Every row gives one point. The points of each table are mixes of a few directions, plus a little noise. How many directions does each table use, and how many do they share? Where both have some left over, give the other angles between the two spaces (their principal angles), to ten degrees, smallest first.
In the rows, zero is written as 128.

First:
[[149  84]
 [122 142]
 [102 182]
 [125 134]
 [142  98]]
Second, 4 rows:
[[138 168]
 [112  68]
 [132 143]
 [129 133]]
Directions: first 1, second 1, shared 0; angles 40

First:
[[ 88 124 164 104 120 140]
 [177 141  80 148  98 120]
 [130 157 130 119 113 155]
 [145 143 146 113 136 134]
 [150 121 128 119 101 111]
 [ 79  82 120 165 201 108]]
Second:
[[129 128 128 128 128 128]
 [128 163 157 111 159 161]
 [127  83  93 148  90  86]
 [127 127 128 128 128 128]
 [127 118 119 133 119 117]
 [128 200 185  95 190 195]
 [128 106 111 138 109 108]
 [128  97 102 143 101  98]]
Directions: first 4, second 1, shared 1

First, 10 rows:
[[134 153 180 143 160 121 135 119 206  99 137]
 [147 116  71 117 151 137 171 109  97 163 117]
 [127 117 104 121 117 131 128 130  95 142 124]
 [133 146 164 139 153 123 136 120 185 108 134]
 [132 122 109 124 130 131 137 125 113 139 125]
 [122 162 217 151 147 116 110 130 229  76 144]
 [118 125 135 128 108 126 107 139 115 123 130]
 [109 128 155 131  95 123  88 148 122 110 134]
 [134 106  67 113 119 137 144 125  62 164 117]
 [124 105  79 114 101 134 124 135  57 156 120]]
Second, 8 rows:
[[128 147 177  95 155 154  99 139 118 108 152]
 [108 127 158 114  92 138  79 156  93 109 136]
 [121 152 150 115 184 128  98 130 154 131 169]
 [118 137 105 139 153 138 148 131 161 121 114]
 [157 104 108 133  95 122 175 105 101 143  99]
 [135 102  40 155 114 106 177 110 118 170  98]
 [138 130 112 156 150  91 146 104 176 150 138]
 [119 124 174 117  80 145 102 150 102  92 116]]
Directions: first 2, second 5, shared 2

First, 10 rows:
[[ 58 110  96  97 122 143 109 156 174 140 124  82 123 175 136  84 114 133]
 [159 106 122 117 103 102 103 152 150 160 139 120 130 122  99 150 108 129]
 [139  86 103  97  88  97  81 177 184 180 144  94 128 141  89 139  91 132]
 [161 121 132 130 116 111 119 134 128 142 134 135 131 113 110 150 120 128]
 [120 153 142 146 153 147 157  99  95  96 118 148 128 121 152 121 151 126]
 [ 61 141 118 123 150 162 143 118 130 102 114 113 123 159 162  84 142 129]
 [197 110 136 130 101  91 107 144 133 160 144 140 133  98  90 173 110 127]
 [193 156 165 166 144 122 158  89  69 104 127 181 133  80 129 167 150 122]
 [ 96 171 147 155 172 167 177  79  76  70 109 155 127 126 175 104 167 124]
 [ 97 126 118 119 131 138 126 133 141 126 124 113 126 146 136 109 127 129]]
Second (11 x 18):
[[133 117 139 140 121 110 135 124 159 142 134 105 126 131 145 117 126 149]
 [ 94 107 150 141 129 109 138 118 189 148 130  82 116 160 166  92 124 165]
 [169 158 109 130 132 149 137 125  62  98 125 171 146  86 108 154 145  96]
 [137 117 147 159 122 101 155 111 177 142 136  86 127 129 172  97 134 166]
 [ 53 116 122  86 139 153  89 146 128 130 113 139 110 179  98 131 108 108]
 [191 154 121 155 125 127 159 114  89 107 135 145 149  75 138 138 151 121]
 [159  97 151 152 105  78 135 127 198 170 146  79 125 127 153 115 118 172]
 [ 34 120 116  72 146 167  79 150 114 121 107 152 107 188  88 135 106  96]
 [162 153 112 127 131 146 133 129  72 104 126 167 142  94 107 152 140  99]
 [161 139 108 108 123 139 107 145  77 120 127 172 137 101  81 171 124  92]
 [113 128 135 138 134 128 142 118 143 125 127 113 126 137 151 109 133 141]]
Directions: first 2, second 3, shared 1; angles 30

First, 8 rows:
[[115 146 137 150 203 156 119  78 118 135 104  95 134 142 125  99 117  95
  110 137 162 148 140 133]
 [128 145 142 139 163 131 115 116 137 140 117 107 130 130 130 116 114 110
  132 126 147 137 141 130]
 [103 105  99 134 166 176 153  67  77 102 117 131 137 148 112 110 153 123
   77 153 132 134 107 130]
 [140  90 101  93  12  97 152 192 126 107 166 186 119 112 129 170 156 182
  141 122  70  97 100 119]
 [106  98  96 126 140 168 157  82  79  98 125 144 135 143 114 120 158 134
   81 151 120 128 102 128]
 [135 155 153 141 161 119 105 129 152 150 117 100 128 126 134 118 104 107
  146 118 152 139 149 131]
 [154 167 169 132 118  80  92 182 189 166 131 106 120 110 145 136  89 118
  186 101 140 129 161 128]
 [141 117 125 110  62  99 130 179 144 128 149 154 121 114 133 153 132 156
  151 118  99 112 122 123]]
Second (11 x 24):
[[145 104  70 128  89 171  98 175 147 169 153 158 184 132  99 168 112 138
  113 147 110 101 153 109]
 [ 69 118 144 113 164 159 177  84 152  43 159 136 160 115 132 130 138 180
  109 115  63  95 143 123]
 [144 123  82 146 101 129 103 158 110 165 109 143 147 128 108 136 131  99
  127 133 139 114 125 143]
 [118 140 130 137 132 118 131 129 108 127  98 108 102 124 124 112 150 113
  125 126 146 127 118 154]
 [113 135 199  90 163 135 138 170 152 160 108  91  96 149 153  85 116 134
  111 141 204 153 141 117]
 [142 120  90 147 123  98 119 119 106 128 119 176 177 122 127 121 116  86
  148 109 114 115 108 139]
 [125 139 115 139  94 164 114 145 120 140 121  74  66 122  97 160 170 157
  106 155 129 127 143 143]
 [130 139 193 103 142 135 139 117 157 126 150  83  68 139 148 130 123 170
  127 142 147 167 140 100]
 [141 115  96 132 111 137 114 140 133 142 142 155 164 129 119 145 115 123
  130 129 113 115 134 117]
 [118 144 126 157 159  56 146  84  73  91  73 152 135 114 145  73 142  57
  158  86 136 125  78 176]
 [160 130 164 119 130 107 129  87 151 116 176 133 107 133 155 149  98 151
  155 125 108 167 125  85]]
Directions: first 2, second 5, shared 0; angles 50, 60
